Each row is a point. To make a cloud, some directions were put in groups of two or more. Within a group, all points are equally far from the middle, so they leave a hole (a ring in 2 directions, a hollow ball in 3). The other directions are filled evenly. Then the cloud was stretched, turned, moved and blurred a little. How many holes are there, and how many directions does each take, smallest first?

Cloud, 21 rows:
[[-0.54 -0.06 -0.62]
 [ 0.01  0.46  0.42]
 [-0.21 -0.64 -0.41]
 [-0.19  0.04 -0.80]
 [ 0.20  0.75  0.01]
 [-0.41  0.14  0.24]
 [-0.50 -0.15 -0.65]
 [ 0.08  0.62 -0.43]
 [ 0.08  0.32 -0.68]
 [-0.15 -0.34  0.21]
 [ 0.24 -0.42  0.23]
 [ 0.48  0.58 -0.01]
 [ 0.02  0.46  0.42]
 [ 0.10 -0.02  0.44]
 [-0.12 -0.12  0.35]
 [ 0.47 -0.22  0.30]
 [ 0.41 -0.54 -0.54]
 [-0.24  0.47 -0.58]
 [ 0.51  0.39  0.31]
 [ 0.57 -0.14  0.26]
 [ 0.31 -0.66 -0.16]]
Holes: 1 (3)

Cloud (27 x 4):
[[ 0.29  0.03  0.77  0.41]
 [-0.33 -0.25 -0.51  0.28]
 [ 0.61  0.28 -0.33  0.58]
 [-0.11 -0.57  0.71 -0.14]
 [-0.47 -0.35  0.47 -0.39]
 [-0.36  0.31 -0.04 -0.21]
 [ 0.02 -0.59 -0.62 -0.26]
 [ 0.07  0.24  0.28  0.83]
 [-0.36 -0.21  0.65  0.06]
 [ 0.26  0.44  0.33 -0.44]
 [ 0.25 -0.12 -0.22 -0.50]
 [-0.45  0.13  0.19 -0.28]
 [-0.12 -0.31  0.34  0.64]
 [ 0.21  0.04 -0.51 -0.13]
 [-0.29  0.10 -0.39  0.35]
 [-0.11  0.13 -0.48 -0.05]
 [ 0.48 -0.13 -0.07  0.69]
 [-0.30  0.44  0.52  0.35]
 [ 0.57 -0.74  0.06  0.15]
 [ 0.37  0.52  0.08  0.94]
 [ 0.49 -0.41  0.57 -0.13]
 [ 0.50  0.26 -0.42 -0.08]
 [ 0.59 -0.64 -0.13  0.14]
 [-0.26  0.30 -0.13 -0.26]
 [ 0.03 -0.56  0.66  0.22]
 [ 0.09  0.71 -0.35  0.11]
 [-0.16 -0.42  0.70  0.19]]
Holes: 1 (3)

Cloud, 32 rows:
[[ 0.02 -0.24  0.14  0.69]
 [-0.57 -0.30  0.32 -0.39]
 [ 0.59  0.27 -0.22 -0.25]
 [-0.09  0.42  0.36 -0.62]
 [ 0.14 -0.45  0.66  0.27]
 [ 0.54  0.02  0.06 -0.30]
 [ 0.15  0.26  0.47 -0.52]
 [ 0.43  0.53 -0.42 -0.51]
 [ 0.32  0.65 -0.44  0.36]
 [ 0.59  0.22  0.27  0.05]
 [ 0.38  0.36  0.31 -0.55]
 [ 0.02 -0.28  0.54 -0.43]
 [-0.36 -0.21  0.27 -0.57]
 [ 0.22  0.66 -0.63  0.11]
 [ 0.55  0.41 -0.20 -0.47]
 [-0.47  0.57 -0.37 -0.18]
 [-0.44 -0.25 -0.41  0.36]
 [ 0.06 -0.32  0.29  0.66]
 [ 0.47  0.24  0.45 -0.20]
 [ 0.40  0.13  0.07 -0.55]
 [-0.30  0.63  0.25 -0.55]
 [-0.31  0.37 -0.52 -0.29]
 [-0.49 -0.40 -0.45  0.23]
 [-0.17  0.37  0.45  0.45]
 [-0.44  0.25  0.53 -0.06]
 [ 0.29  0.12 -0.20 -0.59]
 [-0.41  0.05 -0.50  0.09]
 [-0.69  0.01  0.11 -0.15]
 [-0.16  0.09  0.13  0.65]
 [-0.42  0.44  0.38 -0.34]
 [ 0.22  0.67  0.26 -0.71]
 [-0.28  0.69 -0.55 -0.29]]
Holes: 1 (3)

Cloud, 48 rows:
[[ 0.12  0.04 -0.61  0.27  0.17  0.09]
 [ 0.03  0.06 -0.56  0.24  0.33 -0.60]
 [ 0.43  0.72 -0.66 -0.20  0.19 -0.02]
 [ 0.41  0.07 -0.58 -0.07 -0.23  0.12]
 [-0.39  0.66  0.61  0.06 -0.05  0.17]
 [-0.55  0.30  0.56  0.10  0.68 -0.28]
 [ 0.34  0.12  0.30  0.38  0.10  0.44]
 [ 0.27 -0.07 -0.48  0.23  0.08 -0.70]
 [ 0.55  0.15 -0.76 -0.02  0.47  0.12]
 [ 0.08  0.40 -0.06 -0.32  0.60  0.17]
 [-0.39  0.53 -0.23  0.51 -0.01  0.02]
 [-0.69 -0.26  0.45  0.09  0.20 -0.35]
 [ 0.29  0.12 -0.99 -0.35  0.45 -0.05]
 [ 0.13 -0.37 -0.52  0.27  0.27  0.46]
 [ 0.29 -0.03 -1.27  0.16  0.13  0.08]
 [ 0.33 -0.38 -1.13  0.01  0.23  0.38]
 [ 0.07  0.78  0.00  0.29  1.04 -0.59]
 [ 0.32  0.22  0.09  0.49  0.58 -0.52]
 [-0.29  0.24 -0.20  0.42  0.25 -0.56]
 [-0.65 -0.07  0.05  0.51 -0.11  0.29]
 [-0.75  0.24  0.42  0.80  0.18 -0.08]
 [ 0.22 -0.21 -0.54  0.42  0.28 -0.12]
 [-0.69  0.05 -0.43 -0.07  0.13 -0.42]
 [-0.76  0.20 -0.26  0.34  0.12  0.37]
 [-0.32  0.21 -0.15  0.02  0.39 -0.05]
 [-0.64 -0.18 -0.34  0.21  0.27  0.15]
 [ 0.22  0.54 -0.04  0.19  0.77 -0.16]
 [ 0.21  0.48  0.46  0.50 -0.23 -0.11]
 [ 0.42  0.79 -0.04  0.50  0.13 -0.17]
 [ 0.06  0.33  0.48  0.37  0.63 -0.02]
 [ 0.23  0.09  0.34  0.65  0.19  0.20]
 [-0.24  0.34  0.57  0.17  1.02 -0.32]
 [-0.04  0.36  0.22  0.04  0.16  0.16]
 [-0.44  0.01 -0.92 -0.03  0.62  0.33]
 [-0.54  0.14  0.06 -0.30  0.94  0.06]
 [ 0.48  0.16  0.52  0.28  0.43  0.00]
 [-0.01  0.24 -0.92 -0.10  0.77  0.05]
 [ 0.14  0.30 -0.23  0.33  0.68 -0.20]
 [-0.50  0.00 -0.10  0.22  0.11 -0.31]
 [ 0.13  0.30  0.49  0.02  0.15 -0.64]
 [-0.35 -0.14 -0.64  0.23  0.27 -0.40]
 [-0.22  0.34  0.57  0.56  0.02 -0.27]
 [-0.39 -0.29 -0.18 -0.01 -0.35  0.36]
 [-0.20  0.48 -0.16  0.45  1.10 -0.01]
 [-0.01  0.38 -0.27  0.27  0.07  0.02]
 [ 0.13  0.35 -0.63 -0.37  0.58  0.25]
 [-0.13 -0.31  0.06  0.33 -0.67  0.23]
 [ 0.12  0.11  0.88 -0.03  0.31 -0.27]]
Holes: 0

Cloud:
[[-0.18 -0.30 -0.35  0.41 -0.60 -0.51  0.38 -0.26]
 [-0.66  0.39  0.30  0.02 -0.39 -0.03  0.86 -0.15]
 [-0.22 -0.14  0.51  0.03  0.55  0.72 -0.06  0.64]
 [ 0.39 -0.20 -0.04 -0.68  0.28  0.16  0.48 -0.23]
 [ 0.15 -0.38  0.01 -0.04  0.09  0.02 -0.32 -0.70]
 [-0.26  0.03  0.65  0.27  0.59  0.35 -0.43  0.48]
 [ 0.36 -0.39  0.09  0.56 -0.10 -0.19 -0.17 -0.31]
 [-0.18 -0.59 -0.10 -0.19  0.37 -0.27 -0.30 -0.14]
 [-0.46 -0.20  0.14  0.03  0.24  0.52  0.62  0.35]
 [-0.10 -0.07 -0.96 -0.17 -0.40 -0.03  0.38  0.36]
 [-0.29 -0.11 -0.34  0.46 -0.06 -0.12 -0.22  0.67]
 [ 0.07 -0.05 -0.62  0.42 -0.45  0.25  0.42 -0.37]
 [-0.06  0.14  0.52  0.19  0.60  0.48  0.45  0.56]
 [-0.69  0.44 -0.10 -0.34  0.57  0.18  0.42 -0.20]
 [-0.23 -0.69  0.11 -0.49 -0.31  0.24  0.62 -0.26]
 [ 0.13  0.26 -1.12 -0.41 -0.38 -0.32  0.46  0.23]
 [ 0.09 -0.50 -0.49  0.34 -0.52  0.23  0.41 -0.03]
 [-0.25  0.29 -0.54 -0.35 -0.88 -0.25  0.19  0.23]
 [-0.31  0.26 -0.69 -0.05  0.07 -0.62 -0.14 -0.20]
 [-0.41 -0.07  0.08 -0.85  0.09  0.00  0.41 -0.15]
 [ 0.15  0.02  0.43  0.15  0.66 -0.16 -0.06  0.05]
 [ 0.46  0.14 -0.59  0.41  0.08 -0.12 -0.53  0.15]
 [-0.23  0.45  0.12  0.34 -0.86 -0.50  0.45 -0.37]
 [ 0.57 -0.58  0.23  0.18 -0.62 -0.19  0.03 -0.04]
 [-0.59 -0.47 -0.26 -0.02 -0.37 -0.53 -0.06 -0.32]
 [ 0.12 -0.09 -0.69 -0.18 -0.61  0.25 -0.15  0.71]
 [-0.41 -0.21  0.00  0.76 -0.52 -0.29  0.02  0.25]
 [-0.08  0.49  0.00 -0.49  0.23  0.30 -0.36  0.75]
 [ 0.72  0.03 -0.72  0.39 -0.36 -0.11  0.31  0.37]
 [ 0.45  0.16 -0.82  0.36 -0.19 -0.40 -0.19  0.09]
 [-0.12 -0.01  0.25 -0.66  0.59  0.60 -0.18  0.57]
 [-0.12  0.23 -0.20 -0.35 -0.46  0.35 -0.23  0.84]
 [ 0.61 -0.22 -0.43 -0.52 -0.09  0.32  0.37 -0.19]
 [-0.14  0.48 -0.19 -0.28 -0.23 -0.26  0.25 -0.60]
 [-0.13 -0.43  0.26  0.07 -0.21 -0.14  0.37  0.66]
 [-0.42  0.00  0.70  0.32  0.39  0.41 -0.29  0.57]
 [ 0.03  0.71 -0.31 -0.30  0.63  0.21  0.22 -0.45]
 [-0.04  0.30 -0.46 -0.03 -0.07 -0.81 -0.33  0.54]
 [-0.15  0.41  0.10 -0.53  0.24  0.35  0.61  0.59]
 [-0.49  0.42 -0.37  0.37 -0.36  0.10  0.35  0.34]
 [-0.36  0.18  0.53  0.30 -0.03 -0.35  0.58 -0.15]
 [-0.21  0.38 -0.86  0.08 -0.17 -0.36 -0.09  0.43]
 [-0.15  1.00 -0.04  0.14  0.25  0.33  0.55 -0.01]
 [ 0.07  0.52 -0.01  0.25  0.12 -0.13 -0.56 -0.09]
 [-0.11  0.04  0.07 -0.89  0.62  0.31  0.04  0.14]
 [-0.14 -0.09 -0.33 -0.31  0.36  0.91  0.27  0.49]
 [ 0.48  0.33 -0.49  0.49 -0.12 -0.55  0.18  0.10]
 [ 0.46 -0.29 -0.26  0.37 -0.74  0.00  0.39  0.60]
 [ 0.42 -0.76  0.20 -0.28 -0.11  0.15  0.37  0.02]
 [ 0.26  0.06  0.39 -0.59  0.20  0.39  0.56  0.37]
 [-0.35  0.34  0.26 -0.33  0.23  0.35  0.38 -0.77]
 [ 0.02  0.43 -0.90 -0.31 -0.11  0.19  0.06  0.82]
 [ 0.12  0.00 -0.40  0.25 -0.29 -0.50 -0.43  0.95]
 [ 0.11  0.08 -0.07  0.16 -0.42 -0.22  0.85  0.47]
 [-0.15  0.12  0.11  0.07  0.41  0.21 -0.25  1.10]
 [-0.41 -0.93  0.56 -0.23 -0.09  0.08 -0.49 -0.27]
 [ 0.09 -0.12 -1.05 -0.20 -0.45 -0.06  0.08  0.71]
 [-0.46  0.15  0.44  0.39  0.40  0.29 -0.06  0.68]
 [ 0.18  0.05 -0.21 -0.41  0.35 -0.36 -0.39 -0.34]
 [ 0.17  0.40  0.52 -0.02 -0.23 -0.21  0.36  0.52]
 [-0.06 -0.32  0.67  0.07  0.69  0.63 -0.25 -0.06]
 [ 0.42 -0.56 -0.21 -0.12 -0.49  0.41  0.67  0.27]
 [ 0.30 -0.40 -0.59 -0.34 -0.04  0.39 -0.36 -0.03]
 [ 0.44  0.14  0.00  0.28  0.13  0.58  0.96  0.17]
 [-0.56  0.44  0.53 -0.03  0.17  0.00 -0.43 -0.52]
 [-0.53  0.00 -0.22 -0.28  0.12 -0.49  0.09 -0.58]
 [ 0.18 -0.11  0.84  0.33 -0.03  0.48  0.50 -0.10]
 [-0.49 -0.76  0.10 -0.41 -0.02 -0.06 -0.52 -0.20]
 [ 0.13 -0.37 -0.36  0.45 -0.42 -0.02 -0.09  0.79]
 [ 0.21  0.37 -0.41  0.60  0.12  0.43 -0.34  0.52]
 [-0.23  0.06  0.49 -0.35  0.17  0.83 -0.12  0.23]
 [-0.61  0.29  0.12 -0.44 -0.15  0.40  0.33  0.33]
 [-0.25  0.27  0.51  0.03 -0.19  0.04 -0.45  0.87]]
Holes: 1 (6)

Cloud:
[[ 0.45 -0.85 -0.31 -0.41 -0.37  0.52 -0.05  0.23 -0.08]
 [-0.64  0.55  0.20 -0.03  0.27  0.37 -0.02 -0.08 -0.38]
 [-0.62  0.14  0.24 -0.53  0.30 -0.59  0.47 -0.23  0.26]
 [ 0.06  0.48  0.25 -0.59 -0.63 -0.62  0.15 -0.25 -0.28]
 [ 0.09 -0.54 -0.36 -0.09 -0.52  0.21  0.75 -0.33 -0.60]
 [-0.47 -0.41  0.53  0.06  0.31  0.11  0.20  0.45 -0.54]
 [ 0.40  0.20 -0.32  0.45  0.40 -0.79 -0.22  0.20  0.35]
 [ 0.39  0.63  0.09 -0.43  0.24  0.66 -0.07 -0.45 -0.18]
 [ 0.40 -0.21  0.28  0.37  0.21 -0.56  0.33  0.04 -0.14]
 [-0.10 -0.32  0.38 -0.85 -0.40  0.04  0.50 -0.35 -0.12]
 [-0.25  0.42  0.35 -0.09  0.02 -0.78  0.10 -0.34 -0.59]
 [-0.30  0.13  0.10  0.36  0.47 -0.46  0.41  0.09  0.44]
 [-0.18  0.48 -0.10 -0.16  0.31  0.37 -0.60 -0.12 -0.16]
 [ 0.17 -0.08 -0.33  0.16 -0.22  0.44  0.13  0.12  0.28]
 [-0.07 -0.36  0.13  0.58 -0.18  0.12  0.19 -0.38 -0.60]
 [-0.28  0.10 -0.38  0.44 -0.52 -0.46  0.60  0.12 -0.55]
 [ 0.14  0.91  0.02  0.16 -0.07  0.52 -0.36  0.14 -0.07]
 [-0.18  0.62  0.32 -0.92 -0.18  0.61  0.65 -0.20 -0.08]
 [ 0.26 -0.33 -0.35  0.54  0.64  0.17 -0.21  0.38  0.68]
 [-0.12  0.75 -0.34  0.39  0.22 -0.34 -0.30  0.20  0.30]
 [ 0.47 -0.05  0.30  0.57  0.52 -0.44 -0.23  0.01 -0.36]
 [-0.19  0.41  0.21  0.06 -0.46 -0.98 -0.28 -0.17 -0.15]
 [-0.37  0.26  0.38 -0.35 -0.21 -0.29 -0.07 -0.46 -0.86]
 [-0.13  0.33 -0.12  0.84 -0.03 -0.02  0.03 -0.48 -0.69]
 [-0.29  0.29  0.36  0.26 -0.66  0.14  0.14 -0.04 -0.35]
 [-0.01 -0.40  0.69  0.21 -0.37  0.09  0.50  0.55 -0.59]
 [-0.19  0.99 -0.01  0.27 -0.41 -0.76 -0.26  0.01  0.11]
 [ 0.82  0.03 -0.27  0.23 -0.43  0.34 -0.31 -0.03 -0.34]
 [-0.32  0.41  0.41  0.26 -0.40  0.07  0.68 -0.46 -0.65]
 [ 0.29 -0.47  0.40 -0.53 -0.17  0.65  0.57 -0.45 -0.25]
 [-0.20  0.30  0.06 -0.17 -0.65  0.11  0.91  0.09 -0.27]
 [ 0.80 -0.28 -0.29 -0.30 -0.48  0.12  0.02  0.09 -0.26]
 [ 0.64  0.22  0.10  1.05  0.12  0.08 -0.07  0.42 -0.08]
 [ 0.19  0.31  0.29 -0.48 -0.52 -0.54  0.04 -0.04 -0.23]
 [-0.04  0.19  0.50 -0.37  0.05  0.77 -0.47 -0.07  0.23]
 [ 0.12  0.52  0.14  0.15  0.07 -0.88 -0.21 -0.21 -0.36]
 [ 1.16 -0.28 -0.24  0.73 -0.12 -0.02 -0.30  0.50 -0.18]
 [-0.33  0.60 -0.02 -0.60  0.45  0.09  0.31  0.12  0.22]
 [-0.29 -0.34  0.63 -0.39  0.25  0.15  0.25 -0.62 -0.08]
 [-0.05  0.33  0.15  0.05  0.04  0.06  0.66  0.51  0.21]
 [-0.29  0.43  0.40 -0.07 -0.14 -0.21  0.64  0.40 -0.03]
 [ 0.02 -0.48  0.54 -0.01  0.54  0.30  0.34 -0.26 -0.48]
 [-0.09  0.74  0.22  0.48  0.11 -0.64 -0.61  0.13 -0.26]
 [ 0.50  0.84 -0.14 -0.10 -0.43 -0.14 -0.35  0.41  0.09]
 [ 0.57  0.04 -0.16  0.05 -0.93 -0.06  0.75  0.33  0.49]
 [-0.37 -0.11 -0.04  0.47 -0.66 -0.49  0.27 -0.17 -0.25]
 [ 0.19  0.10 -0.48 -0.17  0.14 -0.67 -0.26  0.09  0.77]
 [ 0.13 -0.48 -0.29 -0.37  0.21 -0.58  0.21  0.26  0.41]
 [ 0.34 -0.03 -0.07 -0.69  0.09  0.06 -0.36  0.33  0.30]
 [ 0.33  0.31  0.27 -0.67  0.09 -0.06  0.05  0.51  0.40]
 [ 0.10  0.67  0.48 -0.79  0.42  0.54 -0.26 -0.05 -0.20]
 [-0.23  0.28 -0.11  0.63  0.55  0.01  0.34  0.48 -0.33]
 [ 0.28  0.95  0.47  0.28  0.19 -0.06 -0.27 -0.40  0.26]
 [ 0.36 -0.40  0.16  0.64  0.28 -0.62 -0.34  0.33  0.15]
 [-0.20 -0.37 -0.10  0.49 -0.40 -0.54  0.24  0.41  0.13]
 [ 0.10  0.09  0.04  0.43  0.17 -0.09  0.35  0.90  0.20]
 [-0.47 -0.21  0.13  0.04  0.01  0.22 -0.07 -0.22 -0.37]
 [ 0.01  0.60  0.41  0.39 -0.04 -0.68  0.14 -0.14 -0.51]
 [-0.49 -0.22  0.06  0.17 -0.08 -0.71  0.51 -0.26  0.22]
 [ 0.15  0.93  0.18 -0.06  0.31  0.00  0.75  0.08  0.14]
 [-0.08  0.04  0.14 -0.54  0.45 -0.71 -0.78 -0.05  0.57]
 [-0.30  0.80 -0.17  0.65  0.14 -0.41 -0.09 -0.22  0.04]
 [ 0.18  0.20  0.20  0.62  0.35 -0.14 -0.44  0.27  0.34]
 [ 0.12 -0.49  0.01 -0.16 -0.12 -0.75  0.15  0.79  0.19]
 [ 0.07 -1.02 -0.41  0.37  0.28 -0.10  0.60  0.44  0.02]
 [ 0.67  0.10 -0.44  0.42 -0.51  0.48  0.71  0.51 -0.42]
 [ 0.32  0.01 -0.21  0.09  0.28  0.25 -0.71  0.51  0.28]
 [ 0.57 -0.18 -0.12 -0.09  0.66  0.11 -0.14  0.03 -0.32]
 [-0.03  0.49 -0.05  0.04 -0.11  0.35 -0.47 -0.29 -0.42]
 [ 0.04 -0.28  0.21  0.28  0.66  0.26 -0.57 -0.07 -0.52]
 [ 0.60  0.39 -0.45 -0.03 -0.74  0.10  0.05  0.38  0.13]
 [-0.14 -0.02  0.42  0.41  0.07  0.39  0.13 -0.11  0.13]
 [-0.54 -0.27  0.62 -0.62  0.24 -0.11  0.34 -0.20  0.02]
 [ 0.77  0.26  0.12 -0.24 -0.11  0.18 -0.12  0.01  0.76]
 [-0.01  0.47  0.37  0.18 -0.18  0.24  0.13  0.28  0.70]
 [ 0.03 -0.48 -0.07 -0.68  0.38  0.57 -0.13  0.59  0.43]
 [-0.20 -0.04  0.41 -0.71  0.34  0.74  0.34  0.47 -0.06]
 [-0.40  0.42  0.46  0.52  0.53 -0.08  0.50 -0.18 -0.54]
 [ 0.87  0.35 -0.15  0.18 -0.18 -0.14  0.47  0.38 -0.20]
 [-0.38  0.02  0.52 -0.07 -0.94 -0.24  0.30 -0.12 -0.54]
 [ 0.00  0.07 -0.54  0.01 -0.43  0.20  0.47 -0.22 -0.49]
 [ 0.10  0.16 -0.27  0.30  0.61 -0.26 -1.00  0.05  0.09]
 [-0.04  0.47 -0.15 -0.46 -0.48 -0.66  0.18  0.35  0.42]
 [-0.68 -0.24  0.43 -0.94  0.36 -0.36 -0.06 -0.45  0.13]
 [-0.31 -0.07 -0.22 -0.02 -0.49 -0.03 -0.33 -0.35 -0.88]
 [ 0.52  0.03  0.02  0.83 -0.45  0.36  0.01  1.06 -0.27]
 [-0.11 -0.37 -0.26  0.41  0.41  0.31  0.29  0.25 -0.44]
 [ 0.54  0.56  0.05  0.20 -0.14 -0.01 -0.61  0.19 -0.28]
 [-0.18  0.45  0.02  0.47 -0.51  0.07 -0.10  0.25 -0.36]
 [-0.35  0.29  0.11  0.63  0.62 -0.29  0.51 -0.03 -0.14]
 [-0.15 -0.10  0.48 -0.18  0.34 -0.57  0.35 -0.16  0.33]
 [-0.03  0.14 -0.68  0.47 -0.13 -0.38 -0.24  0.66 -0.14]
 [-0.20  0.64 -0.29  0.03  0.42 -0.59 -0.50  0.03  0.87]
 [ 0.21  0.06 -0.57  0.02 -0.28  0.01  0.16  0.68 -0.26]
 [ 0.15 -0.30  0.41 -0.13 -0.33 -0.53  0.11  0.40 -0.39]
 [-0.37 -0.09  0.27 -0.72 -0.03  0.20  0.54  0.07 -0.10]
 [ 0.60 -0.61 -0.36  1.18 -0.14 -0.57 -0.38  0.15 -0.38]
 [ 0.29 -0.93 -0.02 -0.02 -0.07  0.68  0.36  0.33 -0.64]
 [ 0.59 -0.82 -0.26  0.34  0.03  0.24  0.02 -0.01 -1.15]
 [ 0.30 -0.16 -0.03  0.51  0.26 -0.49 -0.87  0.47 -0.08]]
Holes: 1 (4)
